Each point is reached from the start by the listed moves, each made 0, 1 or 2 times, or once backwards (-1), plus a little noise. Is the number of moves made odd or even? Then give how often each move was made.

Moves:
(1): [ 3.1  1.8 -1.4  1.6  3.9]
(2): [-4.0 -0.2 -2.0  0.4  0.6]
Start: [-1.3 -1.8 -0.5 -0.2  0.0]
Points:
[ 9.0  2.3 -1.3  2.4  7.0] -> odd (2, -1)
[ 1.8  0.1 -1.7  1.7  4.6] -> odd (1, 0)
[-0.2 -3.3  3.0 -2.5 -4.4] -> even (-1, -1)
[-2.6  1.6 -7.3  4.1  8.4] -> even (2, 2)

Moves:
(1): [ 1.5  1.0 -1.3  0.0 -1.5  1.1 -1.8  1.1 -2.2 -2.4  1.0 -1.7 -1.5]
(2): [-3.6  4.2  1.1  0.3 -0.5 -0.4 -2.1 -0.8 -1.4  0.7  0.1 -0.3  0.1]
(3): [ 2.9  0.7  2.3  1.7  0.6 -2.3 -0.9  1.5  0.1 -0.6 -0.8  1.3  2.2]
(4): [-2.1 -1.4  1.2  1.3  0.5  1.9 -2.4  0.5 -2.2 -1.4 -0.1  0.0 -0.7]
(5): [ 1.9  2.5  0.4  2.5  4.3 -1.1  1.2 -0.6  2.2 -0.4 -0.9 -1.6 -0.9]
(6): [ 0.8  1.4  1.1 -0.1 -1.6  1.9 -1.5 -3.7 -1.2 -1.9  1.4  1.9 -0.6]
(7): [ 0.2 -0.2  0.7  2.7 -1.7 -2.0  4.7  1.1 -0.7  1.8  0.4  0.2 -0.9]
(8): [-0.3  0.6 -0.2 -0.3  0.2  0.8  2.4  1.2 -0.7  2.3  3.4  1.0  1.7]
(9): [ 2.2 -0.6 -1.9  1.8  0.5 -4.2 -1.3  1.2  2.0  1.6  0.9  1.9 -1.6]
(10): [ 0.8  0.2  1.7 -0.7  0.3  2.0 -0.4  0.1 -0.1  3.9  1.2 -1.5 -1.5]
(11): [-0.8 -2.4  1.0  0.4 -0.9 -0.8  1.6 -2.2 -1.1  2.6  4.0 -2.5  1.8]
Start: [-1.3 -0.2  0.4 -0.8 -0.5  0.4 -1.8  1.1 -0.8 -0.5 -1.9  2.7  1.1]
Points:
[  0.1  16.0   4.3   6.3   3.3   2.1 -19.4  -7.2  -6.8 -18.4  -4.7   0.6
  -2.4] -> odd (2, 2, 1, 1, 2, 2, -1, -1, 0, -1, 0)
[ -7.0   0.4   5.7  -1.5  -2.5 -10.9  -7.0  -1.1  -1.0   3.1  -2.0   1.0
  13.7] -> odd (-1, 2, 2, -1, -1, -1, -1, -1, 0, -1, 2)
[ 9.7  3.3  6.4  2.9  3.7  1.3  4.1 -9.6  1.5 -3.8  1.5  0.4  4.6] -> odd (0, -1, 1, -1, 2, 2, 0, 0, -1, 0, 1)

Moves:
(1): [ 1.8 -0.8  0.0  2.0 -0.1 -0.9  0.6  0.0 -0.4  0.4 -1.8  1.9  0.5  0.1
 -0.5 -1.3  1.5 -0.8  0.9 -0.3  0.4 -0.7 -0.8 -1.0  1.3  0.8]
(2): [-0.5  1.4  0.6  0.7  0.8  0.6 -1.2  0.0  0.4  0.5  1.0  0.7  0.6 -0.6
 -0.7  0.6  0.5 -0.4  0.0  0.2  0.9  0.2 -0.4  1.2  0.8 -1.1]
(3): [ 2.4 -1.0  0.9 -1.9  0.3  0.1 -0.5  1.2  0.2 -0.8 -0.9  0.7 -2.1  0.6
  0.0  0.2 -0.5 -0.9 -1.6  0.9 -1.5  0.0  1.1  1.5  3.4 -0.5]
(4): [ 0.9  1.1  0.3 -0.1 -0.5  0.0  0.1  0.1  1.0 -0.1  0.6  0.4 -0.8 -0.3
 -0.2 -0.1 -0.5 -3.0  1.2  0.2 -1.4 -0.4 -0.6  0.1  0.0  0.7]
(5): [-0.2 -0.9 -0.6  0.3  0.8  0.3 -1.6  0.0  0.3  0.4 -0.4  0.2  1.1 -0.7
 -1.3  0.1 -1.1  0.8  0.4 -0.1 -0.5 -1.0 -0.4  0.3 -0.3  1.0]
(6): [-1.0  1.5  0.4  0.7 -0.1  2.1 -1.4  0.8  1.0  1.5 -2.9  0.5 -1.9 -0.9
  1.6 -0.3 -1.2  1.2  1.2 -1.5 -0.3 -1.8  0.1  0.2 -1.7 -0.9]
(7): [ 0.0 -1.8  0.7 -1.0 -1.4 -1.4 -1.0  0.2 -0.6  2.3 -1.0  1.7 -1.8  0.5
 -0.8 -0.7 -1.7  1.2  1.7 -0.8 -1.1  1.2  0.5  2.7 -1.8 -0.6]
(8): [-0.6  0.9 -0.7  0.7 -0.3 -0.8 -0.3  1.4 -0.2  0.5  0.6  0.5 -0.4 -0.1
 -0.6  1.1  1.2  1.1  0.3 -0.2  0.1 -0.1  0.6 -1.2  0.3  0.7]
(9): [ 0.8  0.9  2.3 -1.2  1.1 -1.0 -1.8  0.1  1.9 -0.5 -0.2 -0.3 -0.6  0.5
  0.7 -1.7  0.3 -0.9 -1.0  1.5  1.1 -0.3  0.4  0.4 -1.6 -0.5]
(10): [ 0.2  0.2 -0.4 -0.5 -1.0 -0.6 -1.1 -0.1  0.4  1.0  0.1  0.8 -0.2 -0.2
 -0.5 -0.2 -2.1  0.4  0.6 -2.4  0.8 -1.1  0.0 -0.7  0.3  0.0]
(11): [ 0.0 -1.1 -0.6 -1.1 -1.2  0.9  1.0 -0.9  2.3  1.2  0.4  0.4  0.4  2.6
 -0.7  0.5  1.1 -1.9  1.3  0.7  0.5  0.4 -1.4  2.1  0.0  0.5]
(12): [-0.7 -0.9 -0.7 -0.8 -0.7 -1.2 -0.2  0.8  1.1 -0.4  0.2 -1.7  0.4  1.5
 -0.4 -0.8  1.5 -1.3  0.8 -1.8  2.3  1.6 -0.7  0.7  0.8 -0.9]
(13): [ 0.1 -2.1 -0.1  1.9 -0.5  0.0 -0.6  0.6  1.7 -0.5  0.2  0.5  0.0  1.1
  0.0  1.0  0.3  0.4  1.0  0.4  0.0 -0.2  1.2 -0.4 -1.0 -1.0]
(14): [ 0.4  0.2  1.2 -0.1  0.3  0.3  0.0  0.0 -0.8  0.1 -0.3  0.1 -0.2  0.7
 -0.1  0.3 -0.3  0.0  2.0  0.7 -0.8 -0.6 -0.1 -0.1  0.8  0.0]
(15): [ 0.7 -1.4 -0.2  0.3  0.8 -0.5  0.9  0.7  0.9  1.0  1.4 -0.6  0.1 -1.1
  1.1  0.8  0.7  0.4  1.0 -0.5 -1.4 -1.3  0.0  0.8 -0.8  1.2]
(16): [ 0.3 -1.4  0.5  0.7 -0.5  0.4 -1.6 -0.9  0.9  1.3 -0.1 -1.6 -0.1  0.3
 -1.2  0.9  0.8  0.7 -0.6 -0.9  1.5  0.8 -1.1 -0.4  0.1 -0.4]
(17): [-0.1  0.2 -0.1 -0.5  0.2  0.7 -0.3 -0.7  0.4 -0.8  0.8  0.0 -1.6 -0.3
 -0.6 -0.1  1.5  1.6 -0.4 -0.8 -0.4 -1.0  0.1 -0.7 -0.2 -0.3]
(18): [-1.5  0.4  1.5  0.8  0.1  0.3 -0.5 -0.2  1.1  0.0  0.4  1.7  0.0 -0.9
  0.4  0.6  0.0 -0.5  1.1  0.4  1.0  0.1 -1.4  0.0 -0.1  0.9]
(19): [-0.4 -0.8 -0.2 -1.5 -1.2 -0.2 -0.7  0.0 -1.6  0.1 -0.4  0.3  0.5 -0.2
  0.5  0.3  0.9  0.4  0.1  1.0 -0.4  0.1 -0.9 -0.7 -0.9 -1.2]
(20): [-1.3  0.9  1.4 -0.1  0.2 -1.6 -1.5 -2.0 -0.2  0.0 -0.4  1.2  0.2  0.8
  0.9 -0.5  0.8 -0.8 -1.0  0.0 -0.6 -0.4 -0.4  0.2 -1.2  0.1]
(21): [-0.1  0.0  0.5 -0.8  1.4  1.0  1.8 -0.4 -2.0 -0.1 -0.3 -0.2  0.0 -0.1
 -1.0 -0.9  1.4 -0.9 -1.2 -0.9  0.2 -0.5  1.2  0.1 -0.2 -0.1]
(22): [ 0.2  0.4  0.4 -0.8 -2.2  2.2  0.4 -1.6  0.7  0.2  0.7 -0.7  0.4 -1.5
  1.5 -1.5  1.2  0.4 -1.2  0.6 -1.8  1.1  1.7 -0.7  1.5  0.5]
(23): [ 0.7 -0.3 -0.4  0.0 -0.3 -0.4 -0.1 -0.2 -0.9 -0.4  0.8  0.6 -0.2 -0.2
  1.1 -0.3  0.4 -1.3  0.6  0.1  1.1  0.3  1.9  2.2  1.3  1.9]
(24): [-1.7 -0.6  2.2  0.2 -2.2 -1.1  1.7  0.9 -1.8  0.8 -0.3 -2.0  0.0 -0.7
 -1.8 -0.9  0.4  2.2 -2.6 -1.6  0.0 -1.5 -0.5  1.2  1.0 -1.1]
Start: [ 0.5 -0.1  0.2 -1.3  1.5  0.0 -1.9  0.9 -0.1 -0.9 -0.5 -0.5 -0.9  0.7
 -0.3 -1.7  0.3  2.1 -1.9 -1.8  2.2 -0.8 -0.3 -0.9 -0.4  0.1]
Points:
[ -2.2  -7.1   7.9  -5.6   2.7  -3.4  -1.0  11.8  -4.5   1.0   3.9   1.6
 -11.1   4.5  -5.7   2.9   8.4   3.7   3.9  -5.5   8.0   1.8   6.3  16.5
   7.7  -3.9] -> even (-1, 2, 2, -1, -1, 0, 2, 2, 0, -1, 0, 2, 1, 2, 1, 0, 1, 2, 0, -1, 2, -1, 2, 1)
[  1.3  -7.5  13.0  -4.6  -2.2 -10.9  -1.3   9.9  -3.8   4.8  -7.3  -1.5
 -12.3   4.4  -1.4  -5.0   2.7   5.2  -5.2  -8.7  -7.8  -6.8   7.7   4.8
  -3.9  -7.1] -> odd (0, -1, 2, 1, -1, 1, 2, 2, 1, 0, -1, 1, 2, 1, 2, 0, -1, -1, 0, 2, 2, 0, -1, 2)
[ -1.4   5.7   1.0  -3.6   1.7   7.1  -2.9   3.6   8.8   5.7  -1.3  -1.3
   3.0  -1.3   5.5  -0.1  -0.5  -3.3   8.4   2.6   0.4  -7.0 -10.9   2.6
  -7.1  -2.5] -> even (0, 2, -1, 1, 0, 2, -1, -1, 1, 0, 2, 0, -1, 1, 2, -1, -1, 0, 2, -1, -1, 0, -1, 0)
[ -4.9  -8.9  -1.6  -1.2  -7.6  -2.6  -1.0   5.5   3.3  -0.7   6.8  -2.1
   1.8   5.9 -12.9   0.0  11.8  -1.8  -0.9  -5.3  12.4   0.6  -0.2   8.2
   6.2   0.4] -> even (0, 1, 0, 1, 2, -1, 0, 2, 0, 0, 2, 2, 2, -1, -1, 0, 1, 1, 1, -1, 1, 0, 2, 2)
[ 2.1 -0.5  6.0  9.8  4.3 -4.8 -4.4  1.6 -0.6  8.4 -4.7 11.7 -2.5  1.7
  0.8  1.6 -2.5  1.1 10.0 -6.5 -1.9 -8.8 -2.4  4.0 -2.0  0.9] -> even (2, 2, 0, 0, -1, 1, 1, 0, -1, 1, 0, -1, 1, 2, 2, 0, -1, 0, -1, 2, 0, -1, 0, 0)
[ -3.2  -6.4   6.4  -2.2 -10.9   3.4  -4.5  -0.2  -6.7   8.3  -3.7  -1.9
  -5.1  -1.9 -12.3  -2.4   5.4  15.6  -3.2  -8.1   0.5   0.2  -5.8   0.3
   3.7 -10.4] -> odd (1, 2, 0, 0, 0, 0, 2, 0, -1, 0, 0, 0, 0, 1, -1, 2, 2, 0, 2, -1, 0, 1, -1, 2)
[-0.4 -5.6 -4.3 -2.6 -6.2  6.8 -5.8 -1.8 10.9 -1.7  6.3 -4.5  3.4  4.4
  5.0 -0.9  4.1 -2.1  8.3  1.4  6.2  8.1  2.2  2.2 -0.3 -2.8] -> odd (-1, 1, -1, 0, 0, 0, 0, -1, 0, 0, 1, 2, 2, 1, 0, 0, 0, 0, 1, -1, -1, 2, 1, -1)
[  7.3 -13.4   6.7 -12.9  -2.6  -0.5  -9.7   1.3   3.6   6.9  -3.5   1.6
  -6.2   1.9  -1.9  -6.6   8.8   6.2  -1.2  -0.7  -3.8  -0.9   3.0   7.4
   1.7  -0.3] -> odd (1, 0, 2, -1, 2, 0, 2, 1, 2, 0, 1, 1, 0, 1, 2, 1, 1, 0, 2, 0, 1, 2, 0, 0)
[-10.8  -0.2  11.6   1.8  -2.0   1.4 -17.5   1.2   2.1  10.5  -4.1   1.1
  -7.4  -7.5  -7.8   4.0  -9.6  16.8   4.8 -15.4  -0.2 -13.4 -12.8   2.3
  -6.3  -7.3] -> even (-1, 2, 0, 1, 2, 2, 1, -1, -1, 2, -1, 0, 0, 2, 1, 2, 2, 2, 1, 1, -1, -1, -1, 2)
[ 3.2  5.5 -0.1 -6.8  0.4 12.6 -3.9  3.2  1.0  6.2 -5.5 11.2 -6.2  0.4
 -1.2  0.2  3.0  2.5  7.4 -2.3 -3.4 -9.5  0.9 -3.7  2.6 -2.9] -> odd (1, 2, 1, 0, 0, 2, 0, 2, 0, 2, 2, -1, 0, 2, 0, -1, 1, 0, 2, -1, 2, 1, -1, -1)
[  3.8   8.2   6.9  -3.3   5.0   9.5  -8.7  -5.8  -3.5   5.4  -9.8  10.8
  -8.3  -3.2  -0.1  -7.7   6.4   5.3  -1.0  -3.9 -10.2  -8.6   3.7  -2.7
   1.2  -0.6] -> odd (2, 2, 1, 0, 1, 2, 1, 1, 0, 0, 0, -1, -1, 2, 0, 0, 2, -1, 0, 2, 2, 2, -1, -1)
